Every row gives one point. Examples show where two turns around zero, p and q, send a point. Write where each new point lands after one turn and then the other. Backwards means that the second turn is done in reverse. Each puzzle has new turns, and all numbers are rounded.
(in the rows, 128 means zero)

Turn p:
[119  60 113] => [118  82 180]
[101 161 116] => [104 130  91]
[173 142 140] => [172 149 126]
[129 126 140] => [127 138 135]
[103 137 144] => [102 144 125]
[144 142 114] => [146 124 111]
Turn q:
[171 114 104] => [167 141  97]
[ 80 153 136] => [ 81 105 143]
[108 109 128] => [133 107 145]
[153 136 144] => [131 159 126]
Where do these land?
p, then q: [150 120  95] => [168 134 126]
p, then q: [ 94 123 152] => [ 93 113 146]
q, then p: [107  98 154] => [130 162 157]
q, then p: [161 174 132] => [113 117  74]
q, then p backwards: [127 124 107] => [132 134 108]

Turn p:
[147  96 112  92 118 148] => [ 99 131 108  90 121 155]
[143 121 128 110  90 143] => [121 150  93 108 137 134]
[151 177 155 121 172 110] => [192 123 167 114 116 125]
[103 136 124 142 160 156] => [120  94 155 127 152 115]
[109 125 103 129 117 118] => [110 118 113 139 114 111]
[105 126 178 155 112  90] => [136 177 151 174 132 111]
[138 115  95 147 126 131] => [117 102 107 143 124 144]
Turn q:
[108 101 140 142 145 120] => [104 116 152 143 114 118]
[119 134 138 115  99 133] => [115 152 107 122 125 130]
[134 108 123 124 104 144] => [111 139 116 137 154 126]
[104 149 117 123 105 121] => [131 139  97 122 110 110]
[144 225 131 128 126 118] => [193 132  89  95  89 165]
[121 126 130 139 193 151] => [158 120 179 163 116 131]
[140 106 108 135 114 122] => [116 111 119 127 154 117]
[104 101 127 102 162 116] => [121 136 172 124 121  94]
[178 102 138 143 105 128] => [103 109 122 120 170 162]
Where do these land?
q, then p: [157 129 114 160 126  86] => [ 77 133 132 112 116 156]
q, then p: [121 129 103 158 160 146] => [132 136 126 163 136 167]
q, then p: [134 104  95 123 103 156] => [139  90 154 149 107 129]
q, then p: [102 153 144 128 141 157] => [157 131  97 142 152 125]
q, then p: [176 117 110 113 128 107] => [117 124 164  92 111 148]
q, then p backwards: [ 93 101 155  87 123 109] => [ 87 105 149  84 123 116]
q, then p: [116 129 167 160 135 128] => [106 139 110 140 167 116]
p, then q: [125 162 136  95 107 135] => [147 129 129  80 135 117]

Turn p:
[ 76 116  97 118 147 144 146 163 137] => [133 159  89  79 107 120 133 133 155]
[151 133 160 174 103 106 106 146 103] => [124 136 160 164 172 110 125 167 123]
[127 162 123 100 109 157 148  85 131] => [140  98 107 130 107 167 153 119  92]
[120 127  94 178  74 145 138 150 146] => [123 124 129 111 159 151 178 171 169]
[126 125 135  96 127 146 138 146 119] => [123 121 117 109 110 104 136 128 108]
[ 92 165 156 108 164 113 104 165 150] => [130 163  87 165  86  94 110 138 138]
[133 133 158 114 124 145 111  85 100] => [121 105 133 139 125 148 100 134  78]
[135 152  99 170 159 116 145 145 139] => [180 143 128 137 140 127 134 126 171]
[119 103 145 113 153 152 135 139 145] => [123 131 138 104  86 114 114 130 133]
[151  87 114 126 130  97 165  83 126] => [126 134 172 108 145 156 133  71 119]
[159 117 164 140 156  98  99 124 108] => [127 132 163 161 144 103  82 121 118]
[146 114  92  98  90 119 100 108 133] => [ 84  90 111 127 154 140 139  99 131]
Turn q:
[121  99 144 173 137 126 129 152  97] => [143  86 114 133 118 173 111 138 136]
[127  71 146 113 118 181 108 127 117] => [136  90 144 114 114 125  87  78  99]
[107 164 100 112 147  95 175 104 139] => [118 184  95 126 119 103 136 173 133]
[108 153  97 130 104 108 137 122 165] => [116 180 113 139 127 125 146 116 156]
[154 169  89 129 140 110 170 128 165] => [132 182 120 106 160 109 138 160 167]
[131 100 176 136 138 145  93 115 135] => [142  85 127 154 148 125 120  99  96]
[131  97 133  90 135 128  87 147 133] => [ 82  96 146 131 136 113 115 104 118]
[152 103 145 137 107 123 112 115  91] => [147  79 136 123 104 124 146 119 129]
[127 134 125 147 138 153  98 126  93] => [146 110 165 151 111 142 115 137 123]
[122 190 125 113 117 110 171 144 145] => [117 188 120 104 143 141 165 156 124]
Where do these land?
q, then p: [ 98 111 123 118 156 152 112 116 135] => [118 130 120 147 160 137  96 149 131]
q, then p: [ 97 105 134  75 117 131 105 125 128] => [108 158 109 123 156 164 115 135  96]
q, then p backwards: [ 75  97 104 117 133 126  97 131  93] => [124 123 169  98 143 138  91 102 168]
p, then q: [161 154 159 163 104 141 158 110 154] => [170 105 111  87 150 168 128 121 115]
p, then q: [157 161  83 130 172  99 172 133 129] => [175 126 122 114 158  63 146 142 153]
p, then q backwards: [151 181 154 144  94 158 153 131 123] => [139 167 172 147 138 109 117 101  86]
q, then p: [162 146  98 133 157 120 116 166 135] => [124 151 128 139  75 103 113 140 151]
p, then q: [154 129 121 146  82 145 147 106 146] => [147 121 103  92 136 143  94 121 100]
p, then q backwards: [119 130 161 159 103 109 145 155 163] => [124 187  97 125 122 105 112 122 120]
p, then q backwards: [ 97 113 143 103 124 114  84 108 103] => [ 84 107 133 100 161 134 135 149 147]
q, then p: [161 115 130 134 152 124 160 153 115] => [108 117 116 110 106  87 118 111 142]
q, then p: [105  94 126 114 143 116  87 104 113] => [ 98 155 143 123 168 153 118 145 141]

Turn p:
[120 143 116 145 141 112  93  94 185 109 109] => [165 132 127 126 108  82 115 143  98 120 176]
[148 123 160 142 108 141  95 138 130  91 152] => [149 115 130  99 130  95 142 101 118 109  90]
[114 160  95  97 155  85 173 106 122 113 124] => [133 102 102 146 159 144 130 176 159 142 176]
[171 103 113 144 134 120  96  94 187 125 136] => [167 141 142 155 129  72  89 101 115 113 147]
[155 151 108 157 113 142 112 168 125 122 109] => [132  98 187 117 107 129 136 119 125 132 122]
[ 99 100 117 158 144 168 130  93 119 138 127] => [ 82 173 127 112 113 105 111 132 139 115 140]
[142 114 173 140 146  86 107 152 100 126 135] => [160 122 101 104 117 141 143  80 149 156 115]
[ 96 137 113 145  97 127 155 156 127 115 146] => [126 135 148 123 131 127 154 174 139 145  98]
[142 135 161 127  99 166 170 174 125 135 139] => [127 140 162 123 148 172 156 127 128 100  79]
[117 104 128  84 171 131 146 143 118 148 153] => [118 132  85 160 117 161 112 130 163 111 113]
[107 129 117  86 123  94 137 108 101 130  82] => [111 106  95 121 146 159 105 148 108 166 157]
[125 137 135 111 104 163 124 113  96 185 123] => [ 67 139 129 150 131 152 143 103  97 129 124]
Turn q:
[127 160 153 193 116 120  86 133 110  86 131] => [169 166 183 147  86 126 105 130 127  97 141]
[118 103 142 115 117 119 140 128  88 106 126] => [117 121 138 135 135  83 130 130 156 112 118]
[ 90 144  92 118 164 151 151 112 139 190 149] => [ 99 141  86 157 169 147 125 140  76 167 121]
[132 102 129  90 144 101 132 132 148  99 151] => [108 132 127 109 142 131 156  84 153 120 106]
[136 176 132 157 118 119  93 153  94 116 125] => [158 163 158 114 109 109 111 143 103 101 153]
[117 120 162 132 102 115 151 158 139 105 123] => [147  95 170 127 136 111 135 105 140 132 132]
[178 122 150 179 132 134 103 154 110 112 145] => [152 126 146 139  73 130 152 130 114  75 142]
[117 149 111 127 111 147 141  71 136 170 136] => [118 131  98 155 163 164  98 161 131 142 146]
[169  97 111  95 111 106 157 155 144  99 126] => [106 100 134  85 127 123 178 110 162 128 143]
[119 164 141 113 153 154 121  91 134 188 117] => [148 132  67 142 151 147  86 138  97 141 128]
[ 96 125 103 105 127 165 103 110 146 186 133] => [ 98 119  98 126 152 162  90 155  91 144  98]
[141 112 121 123 137 143 140 144 134  77 108] => [109 119 138 116  88 110 137 101 150 143 137]
[124  90 117 118 131  91 146 124 141 129  96] => [134 118 123 113 135 121 160 137 162 161 100]
Where do these land?
p, then q backwards: [145 144 153  96 146 142 117 146 141 130 177] => [153  91 172 136 153 121 126 118 120 138 155]
q, then p: [115 142 155 128 103  97 122  85 120 141 162] => [158 115 140 107 101 112 127 118 150  82 153]
p, then q: [114 103 138 158 151 136 117 152 112 109 133] => [129 112 127  88 148 147 107 123 149 142 134]
p, then q: [115 114  99 143  95 167 113 101 135 141 114] => [157 153 155 130 154  92 105 132 119 116 107]
q, then p: [116 131 151 140 116 110 110  87 150 114 111] => [147 128 155 135 114 117 121 104  96  97 140]
q, then p: [120 142 134 133  59 116 137 147 123 136 107] => [165 130  98 135 113 148 122  91 139 112  91]
q, then p: [204 138  33 149 138 153 116 136 121 137 105] => [ 89 105 145 170 139 153 170 192 126 136  50]
q, then p: [112 111 117 131 155 163 147 130  96 141 143] => [116 140 134 108 113 120 138 148 149 177 134]
q, then p: [105 148 135 102 148  74 129 146 137 144 113] => [128 105 116 153 142 163 119 105 140 120 176]
q, then p: [104  76 146  77 118  32 144 119 134 140 116] => [182 140 124 145 129 188  69 140 137  98 196]
p, then q: [177 145 154 145 133 165 131 143 131 143 103] => [126 120 114 162 121 120  91  95 167 105 137]
p, then q: [114 134 127 130 156 146 157 133 124  69 119] => [101 114 138  83 121 128 137  78 127 130 117]
p, then q: [120 134 130 144 134 154 148 144 150 143 176] => [158 124 157 133 116 127 129 109 139 159 165]
p, then q backwards: [131 130 119 116 140 138 105 123 118 102 113] => [143 125 138 108 113 154 123 141 123 130 116]

Turn p:
[111 119 134  87 131 114 135  95  94 162 162 171 127 139] => [128 105 154 102  78 151  90  91 151 125 115 137 112 138]
[ 97 102 125 140 159  96 128 121 121 142 118 128 106 138] => [112 138  79 118 111 151 107 116 124 118 109 129 128 125]
[136 123 149 150 144 164 119 118  90 152 155 157 107 150] => [141 128 136  92 144 169 108 106 165 154 135 102 120 127]
[100 114 111 112 133 142  74 154 146 126 109 122 117  79] => [129  72 103 111 150 133 153 145  82 122 110 136 147 140]
[ 68 138 130 138 132 124 152 120 159 107 152 104 140 115] => [140 148 105 100 122  81 107 141  93 131 128 159 108 119]
[118 125 111 128 128 122 129 135 141 135 143 113 158 121] => [120 119 131 134 119 105 119 139 105 138 118 122 117 112]
[123 145 119 117 155 128 113 135 122 121 119  83 131 143] => [133 119 103 137 125 126 124 176 134 110 135 114 113 125]
[151 149 177 129 130 109 118 137 110 127 104 143 110 115] => [110 126 127 131 131 163 144 124 148 123 174 153 151 131]
[168 147 117 149 170 148 121 130 129 106 136 108 105 125] => [164 146 121 128 141 146 137 170 143 133 134 104 158 106]
[128 175  97 112  77 143 159 153 108 133 121  88 125 135] => [130 127 157 138 146  96 169 147 153  91 121 139  75 103]
[124 123 174 100 150 113 151 112 152 115 147 158 101 138] => [154 146 113 108  78 129 123  99 138 135 158 146 149 151]
[157 122 124 138 119 128 134  79 153 119 124 112 129 135] => [133 147 132 149 134  96 109 133 154 131 115 126 164 137]
[112 135 116 123  89 119 129 138 123 110 143 154 133 121] => [131 130 156 130 129 129 141 117 111 139 113 162 106 138]
[139 117 118 117 155 136 167 122 121 133 110 125 151 103] => [118 140 147 120 115 120 118 127 107  90 135 100 148 111]
[153 122 139 151 143 138 115 117 150 124  67 158 169 151] => [122 134 125 185 161 137 101 105 109 123 161  99 153 150]
[149 134 129 176  79 123  99 177 134 152 155 133 106 152] => [118 123 120 148 160 141 175 111 153 195 117 135 101 104]
[142  87 107 110  81 129 133 134 122 113 111 117 162 114] => [ 88 128 166 145 131 101 151 131 106 120 100 114 129 158]
Turn q:
[100 153 147 112 118 136 146 104 146 136 134 106 119 139] => [119 112 112 130 113 158 120 123 137 100 114 151 104 143]
[105 140 128 121 115 136  99 136 139 129 124 167 105 163] => [163 128 143 111 108 143 130  99 136 159 101 141 118 133]
[145 134 116 133 128 136 154 142 120 151 136 118 119 153] => [129 128 143 123 128 139 113 144 137 121 130  96 100 122]
[114  50 114 133 137 140 110 147 126 137  67 123 166 122] => [110 129 139 107 100  70  93 146 131 139 115 135 188  82]
[103  53 123 142 105 131 120 111 130 143 145 135 116 115] => [ 97 116 156 123 165 130  94 111 120 140  97 147 163 101]
[133 104 109 115 176 143 101 135 112 141 141 122 140 131] => [107 131 109 126 118 123 146 134 119 153 110  94 139  88]
[109 167 134 136 115  74 177 118 119 137 133 125 112 116] => [140 100 119 110 163 124 130 114 134  78 140 123 103 173]
[148 127 166 157 129 114 108  97 119 124 141 122 110 131] => [ 96 132 152 131 145 131 161 107 132 133 149 152 109 126]
[143 147 115 165 150 133 124 185 111  38 137 130 133 115] => [146 163 114 156 150  77 153 178 123 185 134 123 118 177]
[128 165 109 133 128 140 123 138 160 146 106 129 141 111] => [172 122 111 150 113 126 130 136 152 110 136 131 131 112]
[132 167 100 108 107 138 119 107 109 139 129 126 126 150] => [137 144 131 138 103 159 134 104 152 113 120  97 126 147]
[145 162 168 110 108 117 104 142 133 132 139 118 139 118] => [138 123 133 162 103 127 145 107  95 116 151 140 106 137]
[149  57 114 104 148 137 117 114 124 137 118 119 100 119] => [ 96 164 140  98 141 134 124 137 104 125 106 126 158  77]
[140 139 126 119 129 100 168 114 160 125 132 125 165 123] => [131 120  87 124 137 133  98 128 128 108 174 129 125 136]
[128 155 151 133 128 145 151 129 112 106 138 156 130 113] => [138 108 133 131 132 147 149 152 122 140 144 134 132 167]
Where do these land?
p, then q: [117 144 130 144 145 114 131 121 140 131 116 146 162  70] => [110 100 132 141 127 115 159 116 104 154 130 112 171 145]
q, then p backwards: [110  64 147  73 131 125 112 117 150 133 122 154 106  75] => [104 121 103 156 148 107 127 125 150 120 120 157 114  38]
q, then p backwards: [167 135 143 138 104 132 137 119  91 127 125 148 118 144] => [156 124 153 114 119 150 140 139  97 107 132 150 148 127]
q, then p: [107 132 177 149 140 117 123 126 119 114 153 103 108 124] => [130 158  99 105 118 156 122  87 125 109 117 134 117 135]
p, then q backwards: [118 138 119 142 115 114 109 109 124 119 118 110 109 131] => [105 127 120 142 131 139 139 118 148 109 129 113 116 114]
q, then p: [116 148 111 143 102 107 225 155 142 109 134  89 138 142] => [166 122  66 157 120 170 164 171 132 168 107 115 110 159]
p, then q: [113  99 109 120 135 181 114 133 141 113 117 136 106 142] => [ 99 171 119 103 105 126 126 144 138 115 139 100 110 118]
q, then p: [122 125 113 126 136 144 122 127 131 175 113 123 112 146] => [120 119 129 119 141 103 153 135 118 114 136 139 163 144]
p, then q: [128 102 111 111 156 137 124 118 131 157 154 152 188 123] => [ 79 131 167 152 108 104 137  96 113 108 111 139 141 116]
q, then p: [114 153 153 140 149 105 111 108 152 132 118 140 159 137] => [139 135 145 127 104 112 120  97 128 141  79 134 143 127]
q, then p: [116 140 130 107 155 103 150 121  92 112 112 143 111 135] => [137 135 131 139  90 113 138 135 140  93 126 113  98 148]
p, then q: [114 104 142 150  88 121 127 139 120 121 112 106 115 123] => [144 106  99  89 127 130 126 130 145 123 106 121 121 141]
q, then p: [115 126 117 125 103 108 107 192 146 122 140 145 165 146] => [ 85 107 125 158 132 154 119 135 177 150 100 132 149 115]
q, then p: [153 140 109 134 134 119 122 120 135 129 155 143 121 130] => [148 128 126 113 130 119 117 141 144 125 129 112 141 100]
p, then q: [141 144 121 124 121 175 110 119 136 107 143  63 104 147] => [159 152 102 112 136  94 105 148 102 118 145 114  81  97]
q, then p: [111 152 122 122 118 170 135 116 125 137 121 133 134 117] => [126 139 136 142 157 107 144 116 113 142 134 104 126 141]
p, then q: [214 131 122 127 144 104 117 134 101 137 124 141 121 146] => [123  95 135 184 121 130  98 170 155 128 142 167 117 113]

Turn p:
[134 130 113 130 137 169 138 164 112 126  94 108 103 111] => [108 143  93  90 134 118 130 102 107 104 110 113 140 109]
[ 84 176 120 135 152 160 160 103 149 138 113 159 133 150] => [148 185 121 106  94 121 136 151 146 110 153 108 134 174]
[129 112  92 132 140 140  97  93 127 163 112 112 137  92] => [151  94 131 108 124 102 138 119 126  97 106 165 160 148]
[111 128 131 124  89  92 103 157 117 154 168 163  91 156] => [172 107 131 163 142 183 128 108 146 153 123  81 124 123]
[122 153 108 106 145 129  88 173 138 115 123 107 171 154] => [143 142 101 153 148  95 154 129 149 116 165 132 144  78]
[149  82 173 141 143 113 123 119 102 169 124  95  93 142] => [128 129 137 130 129 150 135  68 101 170  90 171 115 135]
[138 114 118 127 100 143 157 144 114 129  86 144 167  93] => [ 96 132 129 101 166 135 141 173 109 107 107 128 155 126]
[108 122 121 133 117  96 114 114 131 102 108  98 125 166] => [140 148 156 152 132  99  97 113 130 153 134 127 152 112]
[111 113  96 146 158 123 144 129 143 129  99 159 136 153] => [132 168 110 155 108 132 116 147 129 109 114 134 164 144]
[158 163 104 144 107 108 159 125 105  89 171 156 129 166] => [ 99 131 142 186 146 128 110 134 134 112 151  74  94 156]
[138 140 113  99 137 117 127  95  95  99 131 139 123 117] => [121 126 159 129 137 117 104 126 155  91 118 130 100 128]
[165 162 171 133 155 113 159 174 147  93 153  91 128  89] => [ 65 115 114 114 114 147 126 117 101 130 195 140  91  89]
[163 128 127 144 153 146 130 146 117  80 169 148 149  94] => [ 89  97  84 140 138 125 108 154 128 101 144 138  82 127]
[ 85 114 129  80 102 162 134 105 170 167 133 115 133 110] => [179 117 152  82  91 115 169 162 117 139 111 120 132 117]
[156  98 170 150 118 102  97  99 165 137 110 137 118 155] => [110 115 140 150 108 135 127 118 157 197 108 157 151 143]
[ 97 115 161 124  96 136 114 107 116 156 154 116 113  99] => [170  95 146  87 137 142 129 125 116 158 120 131 108 139]
Turn q:
[142 153 131 165 117 139  94 101  98 149  86 124 107  48] => [173  85 107 160 150 178 168 143 121 157  98 119 134  81]
[142 147 134 146 125  89  99 151 175 175 147 114 110 150] => [153 148 117 124 136 103 150  93 109  65 111 140  95 116]
[140 118 121 119 117  55 128 150 100 112 152 123 103 136] => [137 206 139 129 136 132 132 129 128 143 136 135  85 119]
[141 118  98 124 131 149 132  75 152 135 146  57 116 110] => [162 103 163 138 135 100 129 131 135 113 147  52 138 105]
[147  97 132 116 107 150  98 132 124 115 124 151 113 133] => [ 97 110 145 128 152 125 112 126 103 150 118 140 110 113]
[120 136 138 108 119 116  96 153 110 130 149 126 151 102] => [164 141 145 117 150 148 111 141 116 129 116 158 129 139]
[ 44 108 125 155 120 140 138 153 114 125 150 152 133 130] => [127 133 143 116  84 159 138  93  91 154 139 145 149 182]
[104 109 149 109 107 139 177 104 112 121 130 151 165 149] => [102 129 138 123  69 122  95 150 133 145 149 148 157 130]
[128 149 119 113 137 150 125  61 177 111 145 107 122 146] => [123 107 159 112 121  69 143 134 148 112 107  84 158 117]
[144 148 117 142 149 132  91 149 126  98 137 122 207 156] => [115 141 154 138 173 142 107 113 169  89 122 164 174 151]
[147 113  99 118 105 129 128 123 120 125 152 151 120 110] => [117 140 146 153 138 126 124 157  93 139 124 120 121 127]
[142 164 117 112 184  96 129 117 117 156  85 153 127 151] => [137 141  62 156 137  88 136 126 173 137 108 147 128 137]
[ 87 103 103 129 108 145 101 154 118 104  95 150 132 152] => [ 96 114 147 140 122 152 105  87 127 159 103 141 116 164]
[147 131 159 139 145 149 155 143 105 141 115 128 104 135] => [117 106  95 117 128 132 147 137 137 135 168 142 110 119]
[142 143 141  94 119 134 218 136 124 112 110 137 108 129] => [ 94 131  95 109  83 130 122 191 151 134 153 108 100 136]
[131 111 166 161 160 136 138 144 174 138 124 104 131 111] => [132 114  92  88 136 143 130  98 116  91 149 107 147 110]
Where do these land?
p, then q: [140 110 163 120 140 148 100 143  98 118 106 117 155 103] => [129 137  79 131 137 108 121 139 109 157 102 115 138 160]
q, then p: [ 96 113 106 128 127 128 126 117 148 127 128  90 138 145] => [121 115 158 131 128  98 128 119 135 168 134 142 123 131]
p, then q: [155 124 174 123 118 152 115 103 172 117 128 129 156 121] => [136 144 100 124  85 120 108 119  82 115 124 137  97 150]
p, then q: [133 114 159  99 137 132  95 128 162 150 151 143 161 107] => [ 94 128  96 133 117 135 110 149  72 114 139 115 109 137]
p, then q backwards: [133 125 128 135 147 113 128 155 148 134 168 110 112 166] => [119 101 107 158 120 113 142 118 106 167 110 128 108 128]
q, then p: [145 124 143 135 140 138  86 114 134 146 107 163 184 140] => [132 127 109 139 142 130 104 175 162 111 119 171 159 146]
p, then q: [105 159 107 107 140  78 176 133  90 119  76 134  93  97] => [134  89 170  63 156 136 131 155 167 148  99 148 167 130]
q, then p: [138 159 104 151 154 126 156 117 131 105 173 100 123 150] => [112 150 144 148 106 124 128 141 100 146 185 117  99 115]
q, then p backwards: [139 129 155 146 134 134 126 117 156 143 143 102 104 184] => [152 170 113  95 147 148 114 121 125 124 129  82 125 114]
q, then p: [ 97 115 109 111  99  90 174 135  68  89 105 166 111 114] => [164 130 105  95 138 144 187  97 124 144 142  68 160 159]
p, then q backwards: [123 145 150 151  98 142 110 156 146 143 126 132 159 114] => [137 133 147 135 171 156 142 124 104 115 133 134 112 100]
p, then q: [ 90 109 101 144 133 121 129 137 100 102  87 180  88  73] => [116  85 157 120 192 135  83 114 159 138  78 130 135 150]
q, then p: [181 118 120 123 104 128  82 130 146 126 119 124 145 119] => [116 131  94  98 125 132  87 118 145 119 128 173 133 119]
p, then q: [143 122 108 124 140 166 169 141 153 154 149 111 120 162] => [131 142 146 159  84 155 149 146 158 135 151 117 100 123]
q, then p: [106 117 106 140 112  89 162 105  58 140 110 144  96  76] => [117 100 105 107 149 142 186  93  82 118 134  89 149 180]
q, then p: [124 166 115 111 126 163 115 118 137 136 171 104 101 177] => [106 152 163 162 107 168 103 127 118 171 128 134 106 105]
